Each row of a before or after table is a point. The points were changed in one or more steps. Then noise was added and the rows were shuffled. The steps act on how far a point lies along the listed directions, d1 being the first. Name the steps. A step turns or swaps two directions, mirrors them in a line or flattens them onto one, adds a multiple of one to another, or multiplies one. Angles are multiples of 10 degrees, from the lower direction toward the higher: turns from -170 to 170, lines from 10 to 170 but not 90. Use the fewest steps. Two steps may share a direction if one is a turn and the other turns, adds or multiplies; they go together, in the order done. Otherwise the lowest direction goes first.
(in the rows, 128 means zero)

Directions:
(1): [174 105]
(2): [105  82]
Before:
[[ 87 170]
 [102 130]
 [ 83 138]
 [129 111]
 [118 145]
 [ 92 127]
 [ 93  58]
 [144 119]
 [ 97 156]
 [195  97]
 [136 143]
 [ 74  40]
 [115 156]]
After (13 x 2):
[[111 112]
 [160  59]
 [124 146]
 [ 70 121]
 [161  33]
 [141 116]
 [107 130]
 [ 90 102]
 [146 133]
 [107 101]
 [ 86 122]
 [195 159]
 [ 98 135]]
Steps: turn d1 and d2 by -50 degrees

Directions:
(1): [176 155  75 130 142 170]
(2): [ 74 184 119 167 127 139]
(3): [137 104 173 171 150 180]
(4): [ 83  97  99 100 180 148]
Before:
[[110 218  77 124  93  84]
 [ 71  65 122 101 187 126]
 [ 84 162  78 123 110 100]
 [175 127  79 108 152 158]
 [137 130  79 112 166 127]
 [ 97  94 112 107 143  80]
 [ 83 154 179 164 108 106]
 [ 60 126 168 135 131 135]]
After, 8 rows:
[[ 87 122  98 125 179 165]
 [138 118 104 137 179 156]
 [163  36 185 106 158 139]
 [167 124 158 110  87  74]
 [191 182  74 161 126 158]
 [176  68 140 127 135 151]
 [174 137 130 181 129 149]
 [183 150 124 104  82 112]]
Steps: swap d1 and d4; turn d2 and d3 by -160 degrees

Directions:
(1): [119 117 175 138 127 112 119 205 196 154 116]
(2): [169  89  83 129 171 170 155 141 161  96  78]
(3): [134 183 111 152 139 188 126 112 181 148 184]
(4): [130 156  70 113  67 129 173 189 110 133 134]
(5): [189 144  98 161 127 102  47 153 115 114 133]
(6): [131 124 127 155  73  88 145  89 185  65 131]
Before (9 x 11):
[[153  70 140 158 105  76 144 194 186  78  74]
 [144 100 139  88 226 154 124  98  75 162 109]
 [140 152  94 121 123 171 132 115 136 124 146]
 [107  76 201 145 165  92 114 130 162 153  64]
 [145  90 103 122  73 112 143 128  94  70 101]
 [ 76 116 144 121 110 115 142 207 159 155 127]
 [ 61 112 204 104 109 100 169  65 120 131 159]
 [170 152  76  97 158 171  77 159  77 131 163]
 [166 103  85  95 146 189 172 132  68 119  99]]
After (9 x 11):
[[124  78 136 117  80 114 156 170 131  94  93]
 [171  94 131 116 138 162 147 216 144 134  85]
 [153  94 164 111 213 126 100 152 135 160 104]
 [150  84  79 134 117 114 175  80  77  54  89]
 [146  99 127 149 164  98  88  51  77 115  80]
 [124 142  58 131 108 119 104 116  61 110 148]
 [132 145 118 123 122 164 136 149 169 137 142]
 [152 134 171 156 112  58  37 134 118 122 161]
 [ 92 127 142  72 149 186 170 168 144 152 149]]
Steps: turn d1 and d5 by 170 degrees; multiply d6 by 0.7

Directions:
(1): [186 136 130 151 120 154 135 146 112  99 125 192  63 134 202  90 169 142]
(2): [ 96 101  98 123  97  79 115 200 174 155  71 136 141 128 128  94 173 179]
(3): [107 145 122  70  99 148  95 148 110  84 185  91 124 116 157 113  89 212]
(4): [125 210  75 160 134  82 142 117  90 157 180 153 171 158 121  89 142 142]
Before (10 x 18):
[[169 152  94 180 152  94 162 109 114 174 103 161 124 142  97 117 186  79]
 [120  69 141 121 126 125 124 157 169 125  54 107 143 109  97 147 141 128]
 [155 203  82 186 177  59 179  87  83 184 158 174 181 163  97 119 173  69]
 [150 178 108 181 105 106 132 131 105 124 149 167 101 150 172  63 183 145]
 [159 132 112 165 121  82 152 156 143 159 102 189 121 127 183  86 170 121]
 [ 79  56 137  83 112 116 127 138 180 130  92  92 151 135  78 154  92 148]
 [141 104 135 176 165 110 168 109 152 151  90 162 114 158  83 126 121  52]
 [177 102 180 159 168 173 136  83 111 130 125 164  74 116 131 131 141  87]
 [102  71 114  98  76 132 106 197 162 128  85 140 115 110 157 101 148 184]
 [146  62 164 123 128 150 121 140 142 109  83 161  67 123 141 133 144 125]]
After (10 x 18):
[[109 164  82 134 122  84 125 154 122 140 133 118 189 137 100 100 139 177]
 [ 98 111  88 105  75 114 106 195 141 134 119 145 135 121 158  81 149 203]
 [136 157 103 183 163  86 169 108 125 159 133 168 139 173  85 102 121  78]
 [170  81 160 173 184 113 175  90 144 167  58 157 123 126  92 181 174   7]
 [131 167  97 136 119 103 123 136  89 126 169 178 116 154 147  82 144 177]
 [ 68 130  93  93 109  84 128 137 145 140 153 101 187 155  81 118  92 184]
 [168 171 134 168 165 140 136  80  74 141 183 175 107 135 134  92 141 121]
 [173 128 111 178 153 103 160 109 126 172  83 158 112 135  97 129 186  65]
 [161 111 124 165 124  91 149 156 153 155  84 187 111 124 180  96 168 109]
 [160  92 161 172 110 143 131 135 147 109  78 155  62 125 166 107 184 100]]
Steps: mirror d3 and d4 in the line at 160 degrees

Directions:
(1): [170 103 177 151 142 113  91 140 109 134 128 124 138  88 170 109 162 138
 191  67 130  74  53  70 186  74 134 119 100  84 136 125]
(2): [156  76  66 117 165 111 181 130 114 101  76 110 121 139 145 105 141 134
 125 193 196 109  76 166 138 136  67 180  71 108 132  98]
(3): [160 102 147  69  63 209 153 133 113 126 145  86 158  79 100 135  98 143
 105  63 160 159 163 116 159 152 115 187 102  96  90 102]
(4): [ 94 112 166 160 117 132 137 110  98 124 131  84 106 118 143 153  80 173
  95  78  85  76  47 186  69 155 114 119 104 188 102  92]
(5): [136 193  84  84 120 151 115 143 137  91 100  88  44 116  47 106 159 121
 131 122 112 112  95  99 128 136 102  44 110 106  83 118]
(6): [155 154 167  78 130 135 107 176 178  92 109 159 191 130 159 146 128 115
  85 127 208 109 102  91  39 145 149  85 106 139 146 101]
Before:
[[125  81 184 120  82 143 151 125 116 149 175 147 202 127 181 162  96 138
  131  96 131 149 163 173 127 132 157 163 147 143 140 129]
 [137 103 160 129 110 134 136 111 105 128 132  97 151 105 153 118 114 150
  119 100 132 124 120 140 153 135 121 170 110 115 140 112]
 [135 110 153 143 169  87 119 149 129 124 133 185 170 141 219 135 132 120
  113 160 168  87  80 129  73 124 149 126 134 145 183 125]
 [123 110 134 105  94 166 135 110 107 123 118 108 113  87 112 128 115 149
  129  81  96  99 113 141 148 138 104 129 103 116 104 120]
 [157 112 131  81 116 164 157 158 139  98 113  95 133 115 116 124 111 159
  109 106 181 131  86 125 102 162  94 140  96  93 113  73]
 [117  84 129 163 133 123 160 115 111 134 135 113 160 135 178 149 101 139
  117 115 124 108 100 185  98 138 119 187 108 157 147 107]
 [120  70 159 163 170  83 128 123 135 162 142 151 169 148 189 131 125 122
  147 121 123 117 132 124 138 107 145 131 148 143 154 144]
 [134 105 192 132 174  97  91 155 157 121 152 201 245 148 218 156 117 105
  134 163 202 118 139  85  77 116 202 153 140 158 174 122]
 [147 154 157 107 107 163 100 142 147 114 143 112 158 120 111 146 105 109
   97 111 126 148 137 128 103 124 145 106 142 157 106 128]
 [106 168 107  96  88 171 148 131 142 125 151 118 119 129  66 136  89 126
  101 145 111 185 225 130 128 163 119 151 142 140 114 142]
 [129 145 162 118 131  90  96 150 168 136 122 210 169 155 176 148 132  85
  110 184 173 152 187 117  79 127 171 110 163 149 180 163]
 [105 143 127 125 142  87 114 124 147  95  93 117 114 155 140 144  89 133
   92 164 135  60  41 156  45 145 118  83 106 184 120 103]
 [109 153 130 123 117 125 147 126 151  92 124 133 128 135 122 152 119 121
   95 139 146 108 120 167  69 148 146 129 132 161 151 119]]
After (13 x 32):
[[117 143 122 121 122 119 150 130 161 100 129 157 153 144 135 147 126 108
  100 163 165 131 156 159  85 141 153 151 144 149 169 132]
 [131 122 205 132 165 104  77 156 153 118 155 185 223 137 206 156 118 111
  137 133 178  98 114  76  70 115 204 122 135 161 159 117]
 [132  94 139 144 176  83 142 144 124 118 124 180 172 149 225 135 125 126
  102 178 184  84  70 154  62 135 133 147 122 154 183 116]
 [116  94 204 123  71 147 138 124 124 163 195 161 217 128 180 172  91 132
  130  82 113 165 196 161 123 131 182 156 171 149 144 142]
 [139 176 184 111  93 168  74 142 157 130 167 128 171 117 108 154 103 100
  103  86 100 164 175 104 105 116 177  88 172 161 111 148]
 [126 198 125  85  82 176 106 146 154 130 164 136 116 112  53 124 123 106
  139 118 100 192 243  63 172 129 145 113 160 103 117 165]
 [166  76  95  77 137 153 193 155 134  89  89  95 143 127 133 117 110 159
   98 152 223 133  77 157 101 171  63 187  72  92 125  61]
 [117  45 101 165 149 111 196 109 114 139 127 134 193 159 204 150  93 135
   99 170 167 132 132 218  95 149 108 248 107 163 171 107]
 [140 183 183 110 120  99  55 163 170 132 129 199 142 128 153 139 157  83
  141 135 144 133 166  63 103 104 185  54 166 127 164 170]
 [129  88 152 133 113 131 155 104 102 130 128  99 161 115 162 123 100 155
  102 118 140 131 126 165 139 148 113 193 108 127 144 107]
 [109  74 166 166 164  87 128 120 132 161 145 144 165 148 185 137 112 128
  137 109 108 114 126 136 123 115 147 125 150 156 148 139]
 [106 101  99 127 160  72 153 118 154 106  89 152 165 186 171 148  76 120
   75 231 184 101  99 193  44 155 115 159 116 188 153 112]
 [107  96 134 113  92 165 151 104 111 133 125 120 134 100 126 139  99 149
  111  98  99 119 143 165 132 150 109 156 116 135 113 123]]
Steps: add -1 times d4 to d5; turn d1 and d4 by 50 degrees; multiply d2 by 2.5

Directions:
(1): [125  90 122  93 142  94 130 112 145  98 131 121 203 147 174 136  77 190
 136 101 156 115 109 113 185 121 144 154 138 116 143 188 180 174 114 134
 124 200 105  95  89 156  98 171 214 133 131 185 116 148 197 113  86 122
  95 127 142 122 104 116  98 133 124 164]
(2): [214  95  79 115 135 128 132 113 138 108  95 142 115 126  73 119  98 143
 124 178  86 133 160 139  31  67 128 148 104  94 192 145 131 102  67 100
 103 100 117 104 143  98  98 163 147 122 110 136 143 135 164 151 109  90
  60 149  71 101 143 142 127 104 150  87]
(3): [ 69 117 163 151 128 181 144  98 144 110 130 105 133 158 119 104 142  57
  88 124  95 194 101 171 134 166 132 142 162 132 127 154  97  83 125 173
 176 131 168 149 133 109 140 173 137 151 132 153 103 193 189 187 106 119
  95 132  74 160  45 119 121 134 147  96]
(4): [186 112 104 202  85 133 164 126 132 123  87  97 194 185 124 118 102 103
 128 120 163 125 179 168 168 149 176 117  91  84  89  98 108 109  67 140
 176 161 166 128 162 183 124 122 110 131 161 116 130  56 104 113 124 126
 134 177 122 125 129 130  54 133 140 110]
(5): [140 174 121 140 137 184  79 103 107  86 121 210  93 186 153 106 175  87
  66  95 105 165 135  99 127  84 148  98 111 143 149 112 249 123 138 155
 112 154 137  92  99 184 116 117 161 129 122 107 125  94 117 147 150 148
 117 137 134 125 140  75 121 137 148  96]
(6): [141 179 164 166  78 122 148  95 162  75 205 144 113 166  90 101 149 187
 210 149 135 153 131 125 149 156  94 163 129 133 167 161 118 118 178 120
 145  98 115  78 134 106 140 153 153 124  86  98 112 105 108 130 105 186
 138 113  98 153 167 140  44 143 165 117]
Before:
[[150 111 101 102 157 123 114 130 109 137 113 155 120 123 142 139 135 128
  116 117 117 112 132 108 111  90 130 122 119 129 138 121 173 141 106 108
   99 147 115 119 112 144 119 125 141 120 142 135 142 138 129 105 137 114
  122 145 147 113 141 107 149 117 118 129]
 [119 118 127 100 142 107 112 135 126 136 118 138 138 109 165 151 121 153
  119  94 145  99 118  99 147 122 131 120 125 136 129 130 174 169 141 132
  102 155 105 116 111 146 126 116 155 121 127 139 141 112 113 104 139 129
  135 123 162 124 129 119 144 128 119 159]
 [ 96 151 131 129 124 125 121 129 105 142 134 120 139 126 174 136 133 127
  125  92 164 109 122 107 180 147 135 107 134 151  80 106 145 147 158 141
  132 152 138 143 115 152 132  93 110 127 140 110 130 122  93  92 144 156
  187 114 179 130 139 120 129 157 104 153]
 [100 134 131 105 136 127 111 134 124 136 131 137 107 112 130 149 148 140
  122 131 125 115 129 105 123 118 116 110 131 148 131 118 133 141 151 107
   99 118 112 136 137 116 134 113 125 120 123 128 129 136 124 118 139 134
  138 120 146 130 138 136 166 125 115 140]
 [128 154 140 140 115 116 132 135 135 117 160 149 108 114 123 118 149 151
  164 146 137 129 121 111 137 136 105 131 125 137 125 118 124 138 150 127
  125 118 111 112 122 124 125 118 128 118 115  97 119 124 103 124 135 135
  151 120 137 133 147 125 129 127 121 137]
 [142 110 115  94 150 106 111 141 124 128 109 128 143 109 153 143 106 151
  133 123 134 101 130 104 119  88 131 134 123 123 126 139 153 158 110 114
  104 139 115 115 114 141 103 125 151 108 133 152 135 127 128 117 125 112
  111 123 156 103 135 131 151 123 118 153]
 [138 117 120 101 145 115 118 148 127 146 127 138 105  91 133 137 115 145
  146 141 134 111 134 123 101 117 118 120 128 133 137 129 118 133 125 106
  101 113 105 131 132 111 126 111 116 104 119 138 141 153 123 124 129 117
  122 112 123 122 155 132 167 129 110 135]
 [148 164 120 108 130 143  84 111 125  88 134 203  98 155 142 111 153 157
  110 104 108 117 137  96 121  84 133 110 125 152 164 125 213 140 150 119
   93 138  90  76 102 160 112 125 165 132 102 110 126 104 116 108 137 153
  124 118 137 121 169  85 123 122 132 125]
 [ 93 109 130  92 161 136 110 113 142 101 130 136 146 133 155 126 126 121
  112 120 117 146  92 117 137 130 139 139 159 127 142 161 163 130 132 147
  135 162 123 129 104 134 120 168 173 140 133 160 110 171 204 156 108 121
   97 126 127 129  81 110 123 132 131 133]
 [106 100 126 111 154 150 129 121 128 131 109 124 109 102 116 135 133  85
   83 126  95 146 106 147 102 127 123 133 149 136 133 138 114 110 127 135
  134 127 142 156 131 103 130 146 124 135 142 138 134 176 171 164 122  98
   99 134 117 129  83 126 174 123 131 114]
 [169 161 116 144 120 155 101 116 114 118 121 174 127 175 145 118 159 123
  108 111 139 116 153 115 133  93 133 114  93 134 132 113 210 127 120 131
  113 146 131 101 101 172 115 117 150 125 115 103 133  63  91 109 146 158
  148 131 149 117 169 102 100 130 148 116]]
After:
[[136  94 121 123 139 133 141 126 146 124 112 117 150 131 131 122  95 120
  129 136 129 142 133 150 123 132 138 134 136 112 136 157 112 117  95 131
  139 146 131 132 137 126 116 154 146 116 134 171 123 174 179 147 102 105
   86 137  88 134 100 125 128 135 130 118]
 [ 99 145 156 149 112 131 144 124 143 107 163 137 135 137 135 112 143 134
  149 135 137 151 106 128 171 155 114 136 137 137 114 137 122 133 146 151
  151 145 128 118 118 134 129 139 146 128 125 116 108 142 136 140 118 134
  138 119 126 147 104 120 113 136 132 136]
 [165 110  94 134 132 113 125 132 133 112 103 132 173 154 148 129 106 132
  131 121 153 108 143 123 150 122 163 122 115  96 118 123 159 128  96 130
  143 171 130 120 128 175 112 135 146 132 153 135 128  89 145 120 124 127
  123 156 148 105 130 121  82 130 131 134]
 [105 161 146 109 147 171  86 102 118 114 145 180 102 155 144 113 173 111
   91 107 106 149 106 112 121  98 107 130 133 160 156 150 216 122 155 149
  103 138 128 104  76 136 121 143 172 132 100 125 120 139 137 142 129 153
  124 104 126 135 126  97 134 129 149 115]
 [  8 158 180 125 134 142 113 126 107 146 162 108 140 129 209 135 158 106
  115  52 171 130  74 106 241 191 127 106 174 186  56 121 146 157 208 174
  154 172 151 160  94 155 148  96 119 140 142 129 111 158 109  99 144 174
  207  91 199 157  92 102 139 172  92 174]
 [194  94  83 153 124 134 145 142 118 141  71 120 137 118 104 138 115 101
  108 136 126 103 168 153  98 111 152 118 100 101 113  95 111 111  79 109
  130 129 143 144 161 143 120 113  93 121 161 108 153  91 114 126 139  98
  120 171 134 103 136 136 136 122 133 109]
 [135  91 109 108 157 138 125 106 124 121 108 143 142 151 137 127 124 111
  101 117 105 143 123 127 118  99 140 140 136 119 149 150 168 126  95 130
  121 166 128 114 105 135 113 163 172 130 144 164 128 178 182 128 109  99
   84 153 115 128  98 100 136 118 129 117]
 [ 69 105 156 107 144 132 121 116 136 116 127 116 168 139 188 139 122 128
   95  72 145 138  90 120 187 155 140 132 156 137 122 165 170 165 143 166
  133 188 128 122  98 152 135 153 184 138 137 171 118 157 167 136 117 127
  115 124 145 146  64 104 128 143 128 155]
 [112  87 128  96 154 129 124 115 140 102 110 113 169 134 155 128  96 127
  113 117 118 136 110 127 132 105 140 150 144 121 135 171 147 141  99 140
  129 160 132 114 109 140  95 168 187 123 138 187 117 176 188 150  98 103
   73 127 126 117  80 122 132 125 132 141]
 [123 140 131 120 127 166 105  82 143  64 127 179 142 191 149  92 134 125
   86  92  98 162 122 130 148 108 152 132 145 142 168 162 205 119 125 157
  134 173 114  75  97 162 102 175 203 150 114 150 104 145 189 148  99 139
   84 128  97 141 102  73  96 128 144 109]
 [ 85 116 141 131 122 146 134 115 136 124 116 106 158 154 142 141 134 117
  106 113 134 140 125 134 170 146 135 118 138 128 120 137 123 130 128 135
  137 155 141 138 140 143 133 144 147 131 137 151 109 150 160 135 116 133
  121 139 130 147  89 127 131 133 125 133]]
Steps: turn d3 and d4 by 140 degrees; add 1 times d3 to d1; multiply d2 by 2
